Each row of a before or after table is a point. One or more steps were done to the points. Then noise was added and the rows were shuffled. The steps act on columns, c1 being the first. What was done? A step turns or swaps two columns, mirrors them in a line or flattens them onto one, adds a multiple of one to another, or multiplies or shifts one. Angles are multiples of 10 degrees, from the lower column toward the higher: turns from -170 to 170, lines from 10 to 170 but not 90. Use the fewest steps. Two steps may share a column if one is a turn and the other turns, adds or multiplies; they go together, in the order done. Otherwise the lowest column goes first.

Before (11 x 3):
[32 -4 52]
[-26 -53 -44]
[-95 -22 36]
[-12 -4 -13]
[39 22 -9]
[-28 20 -23]
[40 25 21]
[18 4 -34]
[34 13 5]
[13 30 -37]
[-5 -8 -18]
After (11 x 3):
[47 -3 38]
[-12 -7 -16]
[35 14 -6]
[6 5 -37]
[33 23 -20]
[1 30 -39]
[-77 -22 65]
[45 27 5]
[-40 -52 -34]
[-15 -5 -12]
[-35 19 -12]
Steps: turn c1 and c3 by -20 degrees

Before (13 x 6):
[32 21 37 1 15 10]
[-16 -11 19 -10 23 22]
[-17 11 7 -19 17 -17]
[-20 -1 8 -17 -10 -12]
[0 25 8 4 10 -18]
[5 -66 0 18 25 14]
[-19 6 10 -32 15 44]
[-7 1 13 -7 23 -17]
[-16 -6 34 54 10 -19]
[15 26 11 -17 19 -16]
[-5 14 1 15 -5 -24]
[-13 -9 2 -18 8 -24]
[27 -16 32 -15 28 1]
After (13 x 6):
[0 25 7 -6 9 -18]
[-13 15 14 4 -6 -23]
[-59 -1 -14 -14 -10 -13]
[96 21 14 -34 16 10]
[-20 1 -2 -14 22 -17]
[46 25 -13 -15 19 -16]
[81 -15 -3 -36 27 1]
[-39 -9 -17 -8 7 -24]
[-58 7 -26 -21 14 44]
[-49 -5 62 -14 10 -19]
[15 -67 17 6 24 14]
[-50 11 -15 -13 18 -16]
[-48 -10 -2 -22 23 22]
Steps: multiply c1 by 3; turn c3 and c4 by -70 degrees

Before (13 x 11):
[44 12 55 36 -18 -20 -34 43 -43 12 8]
[28 -53 14 -8 -46 -35 55 -1 5 1 -13]
[-1 -10 -17 -44 -16 -41 48 17 22 30 15]
[44 -7 47 40 8 -54 -6 -24 -35 26 5]
[-17 -11 -11 -43 30 -15 35 38 20 -30 -23]
[-14 3 -9 -25 4 17 32 17 44 -27 40]
[53 4 -46 -22 0 -14 40 22 19 -8 -3]
[19 12 19 32 -83 -88 -16 -26 -30 20 -1]
[-12 -26 -27 -21 11 -25 27 20 20 -52 25]
[44 -34 0 -45 -39 -36 -6 -24 -18 19 -2]
[15 -47 -18 3 3 -26 -3 29 29 14 1]
[24 11 26 46 -35 -13 -27 -21 -34 32 -27]
[-19 -33 -24 -1 3 -11 37 25 -32 -6 23]
After (13 x 11):
[12 -48 -34 3 3 9 9 30 -7 -28 8]
[13 -53 0 -7 -46 -5 32 -2 15 -35 28]
[15 4 -44 -25 4 -23 22 17 7 22 -39]
[40 4 -33 -22 1 -11 95 22 -37 -11 37]
[37 -7 49 40 7 15 -54 -24 33 -58 25]
[1 11 41 46 -34 30 -46 -21 12 -18 36]
[8 -10 -27 -43 -16 22 61 18 -8 -46 -12]
[1 -34 21 -1 3 -8 86 26 -33 -11 -30]
[40 12 60 36 -17 7 -89 43 36 -22 22]
[6 -26 -28 -21 10 -55 55 20 -19 -16 -27]
[-28 -10 -23 -44 30 -32 41 38 -3 -8 8]
[32 -34 17 -45 -39 13 3 -24 -6 -39 30]
[14 12 35 33 -84 4 -28 -25 7 -90 13]
Steps: mirror c1 and c11 in the line at 20 degrees; turn c3 and c9 by 70 degrees; add -1.5 times c9 to c7; mirror c6 and c10 in the line at 40 degrees
